Each row is a point. To make a cloud, some directions were put in groups of two or more. Within a group, all points are equally far from the middle, so they leave a hole (a ring in 2 directions, a hollow ball in 3). The other directions are filled evenly. Then the cloud was stretched, turned, moved and blurred a little. How many holes are there, and how many directions does each take, smallest first?

Cloud (19 x 3)
[[-49   3 -31]
 [ 83 -15  23]
 [ 25 -67 -27]
 [ 28 -13  86]
 [ -2 -22 -58]
 [ 57 -59  -9]
 [-28  16  64]
 [-17  -1 -55]
 [ 37  25  72]
 [-12  15 -51]
 [-27 -69  -9]
 [-61 -20   3]
 [ 26  -3 -54]
 [-11  15 -52]
 [-13  38  56]
 [ 77  -1  47]
 [ 80   3   7]
 [-51 -26 -28]
 [ 30 -50  75]]
Holes: 1 (3)

Cloud (29 x 4)
[[-50   9 -18  70]
 [-26  78  36 -46]
 [-23  55   6 -34]
 [-33  42  40 -24]
 [-27 -61   3 -27]
 [ -8   0 -15 -88]
 [ 75 -14  -4 -20]
 [-25  13  26 -32]
 [ 71  59 -13  -9]
 [ 42  41  64  36]
 [ 26 -69   4   8]
 [ 74  66  19 -27]
 [ 32  20  17  89]
 [-49  22 -20  71]
 [ 14  -1  30 -39]
 [-59  16 -22 -81]
 [  0 -17  59 -39]
 [-29 -30 -27 -61]
 [-15  51  22 -74]
 [-12  29  52  13]
 [-35 -21  29 -41]
 [ 77  56 -33  -8]
 [-40 -32 -95  15]
 [ 69  38  58   2]
 [ 76 -44  17  64]
 [  7  27  17 -33]
 [ 13 -58  -7  12]
 [ 12  35  67 -11]
 [-24 -41 -38  34]]
Holes: 0

Cloud (29 x 4)
[[ 65  -2 -58  35]
 [ 66 -44 -11  23]
 [ -5  31 -61 -55]
 [ 41  43 -56  38]
 [ -2  69  -2 -31]
 [-50  -3  10  55]
 [ 20 -68 -53  43]
 [ 82   2 -14 -22]
 [ 39 -36  10  53]
 [ 24  55 -14 -53]
 [-62  14 -66  12]
 [ 56  36  16  45]
 [-17  16  26  65]
 [ 78  27 -14 -19]
 [ -4  66  22  36]
 [-45  33 -69  -1]
 [ -5  15 -65 -60]
 [-60 -26 -48 -29]
 [ 61  15  10 -38]
 [ 30  42 -10 -62]
 [-26 -47   7   1]
 [ 58  -3 -69 -25]
 [ 33  25 -56 -56]
 [-68   2 -57  36]
 [-11  64 -48 -22]
 [-15 -70 -53 -21]
 [ 81  -2  -9  32]
 [ 56 -51 -60  -5]
 [ 56  46 -16 -40]]
Holes: 1 (4)

Cloud (50 x 6)
[[ 40   3   1 -17  49  62]
 [ 10  14  13  45  19 -27]
 [-42 -14 -37 -68 -39 -15]
 [ 87 -32 -13  -2  18  26]
 [ 72  31   5  18 -15  34]
 [ -6  67  27 -33 -26  -6]
 [ 24 -36  35 -13 -22 -74]
 [ -8  -7  21 -79 -64 -15]
 [ 51  13 -22  12 -43 -54]
 [ -9  13 -30 -23 -18  78]
 [ 12 -27  45  66 -17  -6]
 [  9 -32 -37   2 -14 -66]
 [ 77 -43 -23   9  30   9]
 [-16  40  56 -32 -19  46]
 [ 36 -57  14  33  32 -15]
 [ -4   3 -25 -78  35   5]
 [-16  20  46 -34  22  51]
 [ 10 -19 -35  33 -17  48]
 [-35 -30  28  40 -23  17]
 [ 35   6  18  64 -53   3]
 [ 46  -4  26  16 -35 -78]
 [ 13  37 -14  13 -56 -54]
 [ 37  27   5 -66  -2 -43]
 [ 72  28  12  -8 -30 -35]
 [-34 -15  50 -22 -14  72]
 [ 57  47   3  11 -32  -6]
 [ 58 -21  32  36 -65   3]
 [ -7 -45   4 -41 -28  76]
 [-48  -7 -11  -1 -16 -52]
 [ 74 -41  -1  31 -32  22]
 [-40  -9  33  -9 -35  80]
 [-18  32   9 -40 -64  64]
 [ 82 -37 -16  23 -13  14]
 [ -6  18  -2 -95 -37  -8]
 [ 47 -41  48  29  33   9]
 [-21 -51  35 -50   9  -3]
 [ 42  50  -2  17 -31  25]
 [ 32  -4   4 -41  54 -29]
 [-53 -27 -25 -59 -16 -10]
 [-19 -37  40 -21 -42 -59]
 [-15 -63   7  17 -12  41]
 [-43  16  36 -18 -24  71]
 [ 56  18  11  38  15  47]
 [ -4  35   0  37 -47  34]
 [ 56  -9  28 -48 -47  12]
 [ 48  -6  -5  35 -69 -17]
 [  9  -6 -23 -78  37  29]
 [ 57 -27  60  16 -25  55]
 [ 20  35  -4  29 -57 -44]
 [-30 -29  25  45 -22  21]]
Holes: 2 (3, 3)
